Each row of a before or after table is a point. One or more steps were done to the points. Then noise was added and the rows were shuffled. The steps act on columns, c1 being the first. What was done? A step turns or swaps two columns, mirrors them in a line or flattens them onto one, adds a multiple of one to another, or multiplies or shifts one. Angles are multiples of 10 degrees, from the lower column toward the higher: turns from -170 to 170, lines from 10 to 170 but not 90. Use the fewest steps. Two steps may share a column if one is a turn and the other turns, adds or multiplies; they go together, in the order done. Otherwise the lowest column goes first.

Before (8 x 2):
[[-1.5 -1.5]
 [ 3.0 -1.4]
 [ 2.6 -1.1]
 [ 6.1 14.5]
 [-0.4 -1.0]
 [-0.4 -1.3]
 [ 0.4  0.2]
 [ 2.1 -1.2]]
After:
[[ 5.1 -1.9]
 [15.7 36.1]
 [-1.9 -2.9]
 [ 7.2 -3.1]
 [ 0.9  0.8]
 [ 6.5 -2.4]
 [-1.1 -2.7]
 [-4.1 -3.8]]
Steps: multiply c1 by 2.5; multiply c2 by 2.5

Before, 10 rows:
[[ 1.9 -0.7  0.6 -0.9]
 [-0.8  2.7 -2.3  9.5]
 [-1.8  1.3 10.6 -0.2]
 [ 0.6 -3.0 -0.3  0.1]
 [-1.5 -2.3  9.9 -0.7]
 [ 5.0  2.2 -0.1  0.7]
 [ 0.7 -1.0  1.8 -1.8]
 [16.1  5.8 -3.0  0.9]
 [ 0.2 -3.3  1.8  1.1]
 [-1.1  0.9 -2.6 -1.8]]
After, 10 rows:
[[ -3.1   0.9  -2.8   0.7]
 [ -2.3  -1.1   1.8  -1.3]
 [ 10.1   5.8  -3.1 -14.7]
 [ 14.1   2.7  -2.3   4.0]
 [  0.6  -3.0  -0.5  -0.7]
 [  3.7   2.2  -0.1  -4.5]
 [ -1.5   1.2  10.6   1.6]
 [  1.6  -3.4   1.7   0.3]
 [ -2.0  -2.2  10.0   1.3]
 [ -0.3  -0.6   0.5  -2.1]]
Steps: turn c1 and c4 by -70 degrees; multiply c1 by 1.6

Before (13 x 8):
[[  2.1  -8.3  -7.2  -5.4   2.2   3.1  -2.7  -4.0]
 [ -5.4   4.9   3.2  -5.3  -3.9  -4.4  -2.9   6.7]
 [ -4.3  -1.5   3.9   1.5   5.8  -1.1  -1.9  -3.9]
 [ -0.6  11.0  -0.5   1.1  -4.1   0.0   2.1   0.1]
 [  1.2  -4.8  -0.9   1.3   4.3   0.5  -7.9  -8.6]
 [  3.7  -0.9  -2.0  -1.5  -4.6   1.8  -0.6   2.4]
 [ 11.1  -3.1  -0.4   5.0  -0.9  -3.0  -5.6   6.8]
 [  0.0  -8.4  -2.3   3.4  -2.8  -2.8  -0.3   7.4]
 [  0.4  -7.4  -2.4  -2.4  -1.4   1.9  -0.3   4.0]
 [ -6.8   0.4 -10.9   0.2  -1.4  -6.5  -0.2  -1.4]
 [ -0.2   2.4  -4.6   0.0   1.4  -2.5  -4.5   4.0]
 [ -0.3   0.0  -7.1   1.7   1.6  -3.2   0.3   2.6]
 [ -6.2  -5.0  -7.4  -4.1  -5.1   6.0  -0.6   5.1]]
After:
[[ -6.9  -5.6  -7.0  -3.7   3.0   8.3   4.3   0.6]
 [ -0.6  11.1   0.3   0.9   4.1   0.7   2.6  -0.8]
 [  1.4  -4.7  -0.7   1.9  -9.8  -4.8   0.1 -10.6]
 [ -0.1  -0.6  -6.8   2.2  -0.1  -1.1  -2.2   6.4]
 [  0.1  -7.9  -3.3  -2.5   0.3   4.0   1.8   2.6]
 [  4.2  -1.5  -2.6  -1.5   2.1   3.8   4.4   1.2]
 [ -5.3   4.7   2.4  -5.0   0.6   0.3   4.4  12.5]
 [ -4.7  -1.4   4.0   0.6  -4.1  -3.6  -4.0  -3.6]
 [ -7.1   0.2 -11.3  -0.1   0.6  -5.9   0.3   5.0]
 [ -0.9   2.0  -4.7   0.1  -5.0   1.6   0.6   7.8]
 [ 11.6  -3.3  -0.5   4.8  -4.8   1.5   3.7  11.2]
 [  2.3  -8.1  -6.9  -6.1  -3.6  -0.6  -0.9  -8.5]
 [ -1.4  -7.6  -2.9   4.1   1.7   2.7   2.9  11.3]]
Steps: turn c5 and c7 by -120 degrees; turn c6 and c8 by -40 degrees; multiply c8 by 1.6
